Rows are points. Each copy is the shape, with its points in the same order, stretched, turned, moved and blurred by noise. Say if it was mirrored as well.
In the rows, 128 means zero.

Shape, 5 rows:
[[ 86 145]
 [141 147]
 [178 179]
 [121 160]
 [158  99]]
Copy 1, 5 rows:
[[159 107]
 [147 152]
 [162 191]
 [162 139]
 [106 151]]
Copy 1 is: mirrored
Copy 2 (5 x 2):
[[109 153]
 [137 125]
 [177 116]
 [137 138]
 [124  88]]
Copy 2 is: only turned
Copy 3, 5 rows:
[[114 177]
 [147 116]
 [196  94]
 [145 146]
 [118  74]]
Copy 3 is: only turned
Copy 4 (5 x 2):
[[105  88]
 [ 98 145]
 [ 57 182]
 [ 85 118]
 [160 167]]
Copy 4 is: only turned

Shape, 8 rows:
[[ 73 122  76]
 [142 102 161]
 [173 171  70]
 [139 111 154]
 [104 167 115]
 [160 160 123]
 [ 94  98 141]
 [123 145  96]]
Copy 1 (8 x 3):
[[110 194 130]
 [150 101  89]
 [164 186 221]
 [141 111 108]
 [105 151 182]
 [144 126 178]
 [124 134  80]
 [135 165 162]]
Copy 1 is: only turned
Copy 2:
[[ 72 165 138]
 [159  82 108]
 [156 177 151]
 [151  89 108]
 [118 165  99]
 [155 137 114]
 [106  92 115]
 [122 152 126]]
Copy 2 is: mirrored

Shape (8 x 3):
[[181 123  44]
 [145  78 130]
 [ 94 172 119]
 [128 154 127]
 [141 117 113]
 [140 126 128]
 [131  96 102]
 [ 90 153 123]]
Copy 1 (8 x 3):
[[217 135 125]
 [123 107  76]
 [103 191 193]
 [114 155 173]
 [136 134 125]
 [120 127 140]
 [141 139  95]
 [ 97 191 158]]
Copy 1 is: only turned
Copy 2:
[[228 118 134]
 [120 130 190]
 [106 100  64]
 [125 128  95]
 [138 123 140]
 [127 135 132]
 [133 105 157]
 [ 96  96  87]]
Copy 2 is: only turned

Shape:
[[138 124 147 152]
 [116 107 131 126]
 [144 149  72 130]
 [ 83 127 125 152]
 [145 128 147 136]
 [153 119 150 179]
 [163 202 151 135]
 [143 146 152 157]
 [154 190 157 128]
 [ 40 118 117 126]]
Copy 1, 10 rows:
[[106 141 176 119]
 [ 84 120 160 128]
 [102 191 104 121]
 [ 85 141 175 163]
 [115 133 160 116]
 [ 95 163 188 106]
 [175 153 135 119]
 [117 154 165 123]
 [165 142 138 131]
 [ 76 111 167 203]]
Copy 1 is: mirrored
Copy 2 (10 x 4):
[[135 117 174 126]
 [113 123 139 124]
 [115 215 140 165]
 [ 97 103 130 166]
 [140 137 168 122]
 [136 106 212 131]
 [202 188 159 159]
 [154 127 178 144]
 [200 178 145 152]
 [ 73  89  68 163]]
Copy 2 is: mirrored
Copy 3:
[[137 147 127 133]
 [122 122 132  99]
 [ 84 143  99 131]
 [126 162 119  78]
 [134 130 120 137]
 [138 174 143 150]
 [142 144  66 192]
 [143 158 118 151]
 [149 134  74 176]
 [123 142 118  21]]
Copy 3 is: only turned

Shape:
[[105 128 112  79]
 [125  94 126  85]
 [133 185  89 124]
 [113  98 108  74]
 [107 136 106 167]
 [129  81 118  60]
 [107 122 138 157]
 [156 123  91 109]
 [136 143 166 188]]
Copy 1, 9 rows:
[[105  81 119 130]
 [145  85 138 141]
 [ 88 123  65  64]
 [129  66 124 138]
 [124 144  73 131]
 [151  57 144 139]
 [137 152 115 156]
 [142  92  87  84]
 [152 203 127 140]]
Copy 1 is: only turned
Copy 2 (9 x 4):
[[169 157 122 187]
 [158 169 139 164]
 [168 116  59 122]
 [176 165 138 173]
 [130  93 116 113]
 [183 177 145 169]
 [110 117 129 115]
 [190 127 107 109]
 [ 99 115 121  72]]
Copy 2 is: mirrored
